Each wall is flat, endless, passes through zero and stands at right angles to its row. A trip goes straight from one point to another. List the walls that it crosses, first one first.

Walls:
(1): [ 13 -34 -77]
(2): [-41 -66  52]
(3): [-51  73 -81]
(4): [-14  -3  76]
Trips:
[-65  58  43] to [14 -9 14] -> 3
[12  7 27] to [-48 -13 -32] -> 3, 1, 4
[  7 -52 -69] to [  7 -72 -18] -> 2, 3
[-44   3 -13] to [-29 -12   4] -> 4, 1
[  1  -1 -35] to [-19 -12  21] -> 2, 4, 3, 1

Walls:
(1): [  6  30 -75  51  66   1   5 -53]
(2): [ 41 -49 -88 -50  29  45  40 -29]
(3): [ 29  -5 -26 -95  58 -47  -7  -3]
(4): [-30 -27 -52 -17   8  19  -7 -51]
(5): [-27  53  -2  26  -5  43  -6 -56]
(6): [ -4 -27  35  81  16 -11  42 -31]
Trips:
[-39  76  20   0 -18 -18  54 -23] to [-11  -2 -19  58 -36   5 -46 -51] -> 4
[  5  74 -15 -19  72   5  10  23] to [-31  41 -32 -35  27 -40  54  -6] -> 4
[-22 -16  -1 -31 -31 -60  37  33] to [ -6   3   6  23 -17  13 -15 -17] -> 3, 6, 5, 4, 1

Walls:
(1): [-23  26  46  -8 -10  34  41  34   2 -22 -11  -4]
(2): [-16 -32 -30 -49   3 -37 -34   6  15 -57  -7  41]
(3): [ 22 -10  37  37   7   6 -22 -13  23  -2 -36   0]
Trips:
[-29   6  -2  13 -26  34 -24   0 -38  -9 -46  -9] to [  4   9  20  53 -22 -15  25  -9 -16  23 -12  16] -> none
[  6   1 -19  31 -21 -21  -5 -46  10  21 -35  17] to [  3 -44  -5   6   6  18 -31 -44 -19 -58 -69 -22] -> 2
[  0   7 -33   8 -31 -44  14  20  41 -37 -37 -87] to [ -7 -19  15 -19 -30 -35  -8   1 -33  -6 -21  -8] -> 3, 1
[ -3 -15  -2  25 -23   3   2  49 -32 -33  11 -12] to [ 21  36 -56  19  12   2 -28   8   0  15 -14  -7] -> 2, 1
[ 39   7 -22 -15 -22 -23 -17  18  11  29 -33 -41] to [-28  21 -26  46   6  38  -9   3  -2 -15 -16  25] -> 1
[ 30  14 -14   9 -14  41 -13  16   4 -12  -7  -1] to [ 10  13  11 -24  78   0  -4  19  -1 -32  95 -15] -> 3, 2

Walls:
(1): [ 12 -16 -40 -12  51   0 -45  21  60  37 -95  32 -25  41 -22  16 -69 -12
  21   9]
(2): [ 33   4 -11   6 -18 -43 -57 -30  18  -5  -8  23 -13  68  32  65  -1  14
  20  18]
(3): [ -9 -44  -2 -23  33 -22  25  -8  -9 -22  27  32  21 -25  -4 -70  19  17
  -7 -50]
Trips:
[-15 -15 -11  17  -8 -18 -81  19 -46  36 -49  13 -18 -34  22 -22  22 -10
  -6  47] to [ 27 -21  24 -30 -11   2 -18  -9   7 -39  -7   5 -19 -58  32  48  14  25
  -9  15] -> 1
[-49 -20 -46  -4 -12 -14  27 -19 -49  -3   9  26 -36  22  14  37 -53 -26
  -3   8] to [-18   0  42  11 -25 -11 -50 -28  28 -45  43   8   2 -61 -29 -24 -11  -4
   7  -4] -> 1, 3, 2
[  2   0  73   5  19 -14  67  25  -8  34   8  -1  26  24 -28  58 -19 -15
  -5  43] to [-12 -37  59  -8 -51   3 -32  50 -45  20 -33 -35  -5 -13 -36 -31   0  -3
 -14 -18] -> 3
[-11  38  27  36  25  27  11  36  -6 -43  16  67   3  -1  -9 -20   5 -15
  25 -25] to [-37  -3   7  86  31  14  14  19  50 -46 -39   6 -25  39 -20  42 -16 -24
  -7   1] -> 1, 3, 2
[-33 -26  14 -20  48  22 -20  26 -20  56  28  54  28 -47   7  -7 -23   6
  49 -13] to [-20 -43 -42  19  35 -32  39  -8  56  -4  43 -53   3   8  56   1 -52  -4
  -7  65] -> 2, 3
[-39  -6 -17   0  32  51  45  13 -35  -2 -20  10 -16 -63  -6 -13  18  25
  -5 -34] to [-12 -47 -14 -25 -33 -50  14 -64 -24 -11 -46 -19 -14 -50  -3 -43  63  21
  55  -7] -> none
[ 36  12  11  -8   0   7 -17  30   0  13 -42  43  11  19 -71  37  44 -29
 -26  22] to [-16 -69   4 -30  16  48  38  40 -43  14  -3  21 -10   3  17   8 -20  14
  30  57] -> 2, 3
[-17 -25 -68  29 -43  25 -50  87  36   6  21   8 -11 -19 -14  -2  13  23
 -50 -20] to [-29  16 -67 -25  31 -34  -3 -20 -18 -54  73 -57 -11 -54 -41 -15  26 -27
 -70  23] -> 3, 1

Walls:
(1): [ 28 -26  10  -7  16 -25 -19   2 -15   2 -42 -49 -12  15 -43 -19 -27 -29
 -15  10  -7  61  10 -33 -17 -30 -21 -33  -9 -12  26  31]
(2): [ -1 -31 -14 -73 -42  23  12 -17  12 -15  -5   2  23 -11 -17  40 -34   8
 -28 -21  -7 -19  22  -7  -3  14 -40 -17  -3   3   0   4]
(3): [-20 -24  11  -5 -42  17 -28 -31  29 -18 -27  23   0  34 -25  -5  17  22
   0  11 -27  21 -36  22  36 -42  22 -37  20  -8 -46  25]
(4): [-23 -18  12  16 -29   5  39 -21  15 -37 -35  39  -1   6  -4  -1 -42  18
 -10  16  -9  16 -20  38  18  28 -10   8   6  22   0 -31]
(5): [-10 -51 -17 -31  28  12  -4  18  42  -2  58 -16 -31  45  26 -35  -9 -35
 -40 -20 -11 -19  -1 -10   2 -14  11   6  50 -23   2 -21]
(6): [ -9  40  14 -33  10  -6  47 -27  45  37 -17  13  24  -8  26  -4  12  46
  53  23  -5   6  21 -29  19  17 -14 -10  51   2  12  -8]
(7): [ 19 -32  24 -29   3   2   1  -3  45   3  31  -3 -44  27 -21   0  19 -24
  -5 -55  -8  -9  57 -12 -36  18   7  35  -2   5 -12  40]
Trips:
[ 79  22   9 -41 -49  10  15 -33  40  38  28 -24  -2 -15 -12 -13   6   2
 -57  15  45 -59  44   5 -26  -7   6  36  16  -3  19  -1] to [ 23  13 -14  -7 -42  -3  38   4  43 -33 -33   2  17  26   1  24  27  23
   0 -36  65   3  45   5  23  10 -31   3  -3   4  34   1] -> 5, 4
[  1  39  61 -33  30   2 -31  25  80 -38  15  32  84 -47 -13  -6  51 -14
  13 -17  37 -48  15  22 -35   6   8 -23  20  -1   5  37] to [-58 -31 -16   9  41   9 -20  23 -16  11 -52  -4  33 -26  -2  33   1  25
  23  -5 -22 -59   7 -18 -19   4 -20 -43  -3  -4 -60 -34] -> 3, 7
[-33  10 -31 -15  55 -50 -21 -42 -11  30  13  -8  47 -11 -11  35 -12  41
  38  -8 -37 -29 -11   7  16  38  14 -32 -58  10  48 -14] to [ 12   0 -33 -32   4  -1  -7  19 -40  23 -43  21 -43 -70 -10  -7   4  24
 -25 -66 -47  43  24  -5  40  65  -3 -33 -53  17 -35  15] -> 1, 6, 7, 4
[ 19 -17 -40 -50   6  -3  36   8  37  -6  41 -12 -18   2 -25 -13   6  -7
  38 -13 -19  -1  15 -25 -20   2 -53   5   2 -31 -30 -10] to [-53   7  12   3  -8  -1 -50   0 -39 -25  23   7  40  15 -25   1  22 -44
  21  13  -9 -20  -9 -38  39   6   5  -7  18   6  61  41] -> 3, 6, 7, 2, 5
[ 17   8  55  59  17 -22  -7   4  -9 -13 -23   1  -5  18  -1  11 -54 -40
 -28  23 -30   4  25 -13 -39  33  -4   4   6 -17  95 -24] to [ 16  17  27 -14  12  31 -13  91  -7 -18  26  11  73  -8  40  -7  -1  18
  15 -16 -12  27  43   5  -7 -32 -16  63  36 -18  -2 -33] -> 5, 6, 4, 1

Walls:
(1): [-58  -7 -12  10  22  67 -16 -29   1  48  12 -23 -42  12  61 -25  12 -13
 -14  -6 -17 -32   2  23 -26   6  -8 -36  42  36 -24  -5  29 -33  26  12
 -39  23  39 -21  27 -15  27 -14  23  -6 -11  -7]
(2): [ 17  17  18  14 -16 -15  20   7 -16  34   8  18  -4   5   3 -18   2  52
 -28  -3  10  -2 -34 -34  17  20  12  -1 -66  12   8   6 -14  24 -28  12
 -35 -10 -43   0  21 -16 -28 -17  -3 -55  -7 -23]
(3): [-20  -4  -3  66 -25  -6 -33  31  -3 -21 -49   9 -32 -36  17  32  24   9
 -18 -37   3 -19  27  69   7  44  -9  27  20   3  27  -5  18  26  37   9
 -14  44  -5  10  -2  17 -16  -7   2  -7  30 -10]
(4): [ 19  69  -8  30   4 -25  29 -38  10   1  23   8  49  24 -74  66 -23 -52
 -12  -4  19   4 -23 -11 -21 -27  61 -40   5  19  17 -15  17  15 -50  23
 -20 -28 -12  -1  13  -9  22 -10   3  37 -26  14]
(5): [  3   7   2  30  -8   8 -20 -27 -11  35   6  -5  44   8   1  -6  34  15
 -47 -14   7   7  19  -1   4 -28   1   6  23  32 -52 -36  19   7   3 -20
 -54   3 -44 -10  24 -10  -6  -8 -34 -34  26  -7]
(6): [-17  34 -45  41  27   4  16 -15 -31 -41   9  14 -18  45  -2 -10 -22 -27
 -39 -16 -15 -10 -16 -74   9 -25  -3 -17 -13   0   9   3 -48  -2   6  24
   0  58  -7  15 -27  23 -42  21  48 -13   4 -34]
Trips:
[-32   5  12 -12   8  53  10  11   1 -26  15  11  15   4 -56  30 -55 -20
  25  24  42  34 -40   1   7  33   2  -2 -34 -20 -24  28 -18   7 -60 -14
 -19  42 -17  24   1 -65  10   1  20   1  13  23] to [-17   0   9   8  15   9  -4 -43 -11   4  33   6 -62 -20  28  37  -5   9
  11  13   0 -25 -69  16  46 -22  11  18 -17 -13  25  48  51  -2 -45 -10
  34 -46  61 -24 -44 -25   0 -21  -2 -25  17  42] -> 6, 1
[-21   6 -12 -32  12 -20 -37 -21  19 -42   4  47  -3 -10  34  27  44  58
  21   7 -10 -12 -49  14  17 -30  13 -28 -30  38  10   7 -10  52 -95  40
  10  38   7  40   4  -6  19  12  20   7   9  32] to [ -9  23  27 -24  14  26 -28  26  20 -15  44 -23 -15  34  -6   3  -9  17
  37 -35  35 -39 -26  45 -17  50 -38   0  29   3  28   9  -7   7 -61  19
 -29  17 -33 -16 -23 -31  22  10  17 -11  35 -66] -> 3, 1, 6, 4
[ 29  13 -12 -10  56  -6 -36   7 -61 -22  -6   8 -10  11  -8  -1  34 -27
  27  30  28  -5  -6  24 -43  44   2  42   9 -15 -19 -39  56  13  19  -1
 -15  -9  -5  35  -7  22   2  28 -29  -1  16 -13] to [ 24  50 -21 -34  21   7 -17  38  -7  -1 -49  12  15 -26  38  28  41   7
   5   2  -7 -53  19  22  30  -3  70 -14  41   2   4   0  13   6 -16  12
 -36  11   1 -13   1  37  14  41 -63  31  -6  25] -> 4, 1
[-29  40 -38  -7  18 -42  42  27  10  -5  29  41  -2  40 -13  27   3  25
  19  41 -10   7  11 -18   6 -11  -8  69 -10 -10 -10  18 -29  24  48 -11
  38 -32 -42  10 -21 -41  39 -20  57  16 -30  18] to [ 27  11  -8   3 -40  27 -20 -30 -53 -13 -35  17 -10  22  10   4   2  20
  12   8  21  -1 -42 -14 -49 -16 -39 -16 -22   0  -3  79  10  -1  31 -82
  54   6 -20   1   1  14  -6  23   5 -18  28 -24] -> 4
[-26  -2   3  30 -10 -25  26  -1  20  56  57  11   3 -28 -22  30 -15  19
 -53  -5  13 -25  20  25 -19 -10   6 -15  33  17 -38 -34  59  35  12  -7
 -30  47  43 -30  -7  38 -21  35  17 -13   8  13] to [ 22  33  30   9 -33  -5  -9 -19 -29 -33 -46  33 -17 -21 -30  -7  59 -20
  36  60   4   2 -21   9 -15   7  -3 -20 -61 -34   8 -57  31  22  30 -16
 -26 -31  35 -10   8 -28  36  -4  -7   6  14  31] -> 1, 2, 5
[ 17   0  -8  30  -6  19  51 -49  61 -26   7 -20  -7  13   3  22 -27 -47
 -19 -16  52 -69 -48  12  12  46 -29  18  60  46 -51   6 -21  37  35   0
 -37 -57  18  24   8  21  15   8  80  19   6  11] to [ 46   3  37 -27   8 -21 -17  25  25 -10  -3  35 -13 -46   1  -6  -1  -2
  -7  28 -31  30  22   9  -9  -8   2  12 -38 -61 -11 -12 -31  -7 -40  56
   2  37  10  22   0  20  57   7  30  -3  17  44] -> 1, 6, 3, 4
[-43   4  -1  19  16 -61  -1 -10  -5  21  25 -57  12  19 -43 -31  25  33
  11  34   1 -28 -33 -19 -64  -9 -23  13 -33  24 -28   8  60 -32   1 -53
  -7  14  45 -32 -22  19  28  -1   3 -47  71  -1] to [ 21  -9 -37 -19 -25  43  -2  -8   0   5 -14  51 -20  12  54 -11  19  -2
  25   0  -4   0  12  21 -22 -32  11 -41 -10 -33  -9  25  13  32 -25  -5
 -11   8 -15 -46 -27 -19  12  -5  19  24   6 -16] -> 2, 5

Walls:
(1): [ 23 -11 -34  23  -8 -25  40   4 -27   1 -21  35  32  46 -46   3 -26  17
 -50 -12  10 -20  20  -7  31  17 -45 -26   1 -13   4  -5 -44  51 -32 -31
   1  32 -35 -18 -44 -25  45  50  -5  54  55 -51]
(2): [-51 -32  -2 -21 -36   8 -45  38  13 -16   0   3  27  30  18 -42 -22 -39
 -47  24  45   6  20  15 -14  10 -22   3  12 -36 -13   9  11  31   5  -9
  46  25 -49  -3 -42 -31 -64  13  45  49   7   5]
(3): [  0   4  36  11 -19  35  11 -50  -8  47 -65   6  36 -24 -23  62 -46  19
 -11 -70 -29  37 -27  31  33   3 -12  25  27   3  16   5  49  22  23  41
 -40   1  -7  -3 -51 -29  35 -10 -10  33  40 -48]
(4): [-16  65 -40  35  25  21  28   9 -67  -1  -5  27 -25  52  -8  -5   8  16
  -9 -53  -4   9  29   1  10 -26  49  26  51  22  24  -2  11 -13  13  54
  -6   1  15  57   0 -25   2  29  12  11  15   6]
(5): [-54  54   7  62  16  15  28  17  22 -24 -64  40  -1  -5 -10 -12   3  36
   0   1   4 -10   3   1  11 -39  -6  78 -19 -45  -2 -11  -1 -35   6  22
  34  28  20  -1 -24 -21   4 -66  60 -29  77 -17]
(6): [  5 -14  35 -29  15  15 -66 -31 -22  25  31   1  37  -2   9 -27 -50 -13
 -13 -21  46 -18  13 -14  24  -5  54  11 -38   9  51  21  26 -18 -58  -6
  55  28 -37  19  17 -49  57  -7  20  -8  -3 -44]
(7): [-12  -6 -11  39 -45  16 -27 -33  17   2  20  21 -20 -43 -15 -18 -11  16
   2   1  14  -7 -12  66  -5  17 -29   2  -2 -17 -55   0 -23  33  -4 -41
  22 -23  -8 -29 -45  -3   5  14  16 -31  19  30]
(8): [ 18 -21   6  30  34 -14 -19  26   2 -33  15  29 -12  13  -5 -13  -4 -47
  22  41 -60  14  49 -12 -17  32  26 -36 -21  11  51  -9   6   6 -22  21
  -7   1 -33 -14  11 -21   7  27  -4 -36 -23 -25]
Trips:
[  5 -68 -10  27  35  -2   0   0  17   0 -50   6 -39  30 -27 -30 -25 -26
 -81 -35 -13  26 -59 -22 -37  -1  20 -10  26  35  -3  54  23  11   0  71
   2   1 -44  46 -18  36  -7  -3  18 -39  22 -14] to [ 23  10 -37 -16 -54 -25   6  71 -44   5  36  47  21 -21  -5   9 -22  -8
 -53  -3 -26 -10 -40  14 -44  16  -6  13  35 -18  13  27  19   3   2 -15
  18 -16   8  37   1  37  16 -28  25  48   3  30] -> 6, 5, 8, 7, 3
[-17 -27  47 -11   3 -19   4 -18   0  -9 -10 -38 -20  21  25 -18   4 -14
  51 -10  16  -7 -24 -36  -7  -7  11 -16  -1 -11  -9 -18 -36  43  54  12
 -11  -5  25   3   1   2 -18  21 -41  24 -10  18] to [ 19   2  38  25   9 -40  -5  -5 -61 -19  35 -12  27   7  10 -29  27 -18
 -31  18  32 -11  59  12 -13  27  16  -7  18  13  38 -29  -8 -20  13   5
  43  -6 -18 -13  11  10  32  56 -22  37  -1 -20] -> 2, 8, 1, 4, 6
[-11 -48   5  25 -11  -1  35   9   6   1   3   3  32  30   1 -24 -47 -79
  56  17  15  56 -47 -51 -28 -22  35  32  -2 -17 -55 -29   5  17 -26  17
 -26  39 -52   8  31  12 -13  15  18  54 -20 -59] to [  9  14 -61  13 -48 -27 -25 -49 -10  41 -19  61  12  -6 -21  -7   9  -3
 -66   2  30  26  20 -10 -61 -19  38 -11   5  45   2 -19  72  25  -1   7
   4  -4 -10  16  -9   3  55 -45   9  61  12 -42] -> 4, 8, 5
[  0  25  19 -50 -54 -83  12   2  -3  31 -18  -4 -28  37  13 -30   5 -29
 -26   2 -19   4 -11 -22  31 -21 -51  74 -22  27  22  45  63  17  37  27
  24  -8   1   1  -3 -25  15   1  37 -34 -14  55] to [  9  -8 -81  -7  64   4  42 -19 -15  -9 -18  34 -11  21   8 -19  -9 -36
  25  33 -25 -48   4 -31 -19 -40  54  -2 -55 -70 -92   1 -22 -39  14 -24
 -14 -15  10 -12 -61 -19 -36 -13 -61 -71 -24  41] -> 3, 6, 2, 7, 8, 4
[  2 -14 -14 -16   2  23 -16   7   6  11 -25   7  -7 -33   9 -24 -10  22
 -19   2   9  20  12  -5  18  37 -26 -22  23   6 -37  16  34  70  84  19
 -17  -7 -49  11  38 -21  33  -7  67   7   0 -49] to [-18 -37 -39  35  -3 -23  -2  21 -42  21  26   6 -21 -13 -10  10   1  -3
 -42  43  19   2  32  -6   6 -12   5 -49  -2 -18  -8 -31  12 -28 -28  -2
  -8 -13  15  27 -52  12 -26  23  78 -44  34 -21] -> 8, 5, 4, 6, 3

Walls:
(1): [ -1 -46  25  13 -12  32 -36   9 -15   4  -8 -20 -15  29   7  47  58   9
   6  21  21 -26 -27   3  17 -16  -8  41 -21  36 -12  26  -6  49 -26  85
 -25  -5 -13 -22 -11 -25  28  54  54   4  54  -1]
(2): [  2  35 -26   5  24   2  -9 -18   0  32 -45  20  31 -37 -19  -2  -1  45
  -8  24 -57 -12  53 -38 -28  -6 -14  -5  32  62  24  14  18  34  14 -22
  33 -26  73  -2  -1 -17 -27  27   7  -4  21  -2]
(3): [ 37   7  42 -10  15 -12 -34 -16 -34  46  56 -19  21 -11 -18  -4   2  12
  13 -19  34  69 -22 -12   7  29  13 -27   7  20 -35 -33 -17 -25 -26  -6
  21 -11 -35  30  -8  28 -22  27 -38 -34  33  18]
(4): [ 23 -24  11  63 -55   9  21  -4 -14  27 -14  -2 -47  55  -9  10  -9 -34
 -49  -9  17 -10 -33  -8   1   9  23 -18  12 -41 -15 -28  -1   9  19  36
   4  42  17  -3 -35  39  -4  37  51 -46  50   3]
(5): [-19 -26  25  -3  -4  10  -7  19  -8 -43  31 -28   0  -2  -6   2  20  11
  32 -12  17 -12  18 -24  -1  53 -46  11  43   4   7  -3 -41 -45  -6 -41
  17  21 -40 -18   9   8 -27 -31  29 -48 -15  -6]
(6): [  6 -11   5 -10   4  -4  24   1  30 -57  -8 -60  56  46 -32  41  51  65
  -4 -29 -65 -14 -41 -77  12  10  18  28  19  15  28  13 -44   0  33  15
   2 -18   0  14  23 -64 -26  -8  51  16  19  26]
(7): [  7  72  26 -14  -4  35 -45   8  -1 -28   2  -4 -72 -54  24  -3  28 -10
  15 -15  28  11   0   6  21  -1   0 -37 -40   3  20  -3 -27  20 -30 -10
 -16 -48 -12 -29 -17 -33 -15   1  -1  12  13 -22]
(8): [ 51 -20   6 -17  -5  13 -20 -30   1 -21 -22  58 -17 -65  47  11 -30  16
 -22 -23 -29 -26  30  -4 -10  24 -24  22  28 -21  16 -10 -12  -3  58 -29
 -23  40  -2 -52  10  -9  -2  12   5  28   6 -41]
(9): [ 17 -35  -2 -21   2  30 -27 -24  30  41 -25   6  44  35  39 -45  -4  36
 -32  -6  40  10  44 -11   1   5 -12   0  15 -56  27 -14  57   1  14  11
   7 -17  12 -74   7  37  -9 -19 -31 -44  50   6]
(10): [-16 -12   8  -6 -35   1   1 -44  25  21 -30   4   8 -51   5  19 -16 -10
   3  31  19 -17  20 -15 -43  18 -36  -3  23  -3  20   0  -5 -26  60  -9
 -16 -10  28  14  18 -32  29 -42 -18 -29  18  54]
Trips:
[-22 -21  55  -6  -2 -35  35  37 -12 -14  16  36  21  -1   3  50  -3  -2
  -2  38   5  19 -29   1   7 -11  49 -13 -29  29   9 -26   2  17   9  79
   4  44  11   1   8 -18 -18 -13  -8  46 -55 -24] to [-39  10   5  12  34   7   1  20  -4 -50 -15  -1 -25  16   0   5  -4  15
  15  47   1 -12   1 -20  27 -10 -28   5  10  23 -13  10  -1  14 -40 -11
 -12 -22 -27  -4 -37 -11  10 -20 -22  20  27 -44] -> 7, 5, 2
[ 47 -28  39 -13  19 -44 -45 -22  21  -5  23 -13  40  -8  36  46 -14  44
 -17 -16  -4  16  -9 -23  -5  -2   9 -26   1 -34  32  17  14   9  13  11
  45 -44 -16   9 -31  22  21 -33   5  22  22  48] to [ 24 -53  -1 -37  16   7   9  45 -30 -15  12 -15 -14  -1 -21 -16  21   6
 -25  26  41  37  -1   9  20  28   8  -7 -32  74  41 -29  41 -12  -7 -67
  22 -10 -63 -13 -16 -29 -15 -31  32 -55  -8  23] -> 2, 5, 8, 7, 10
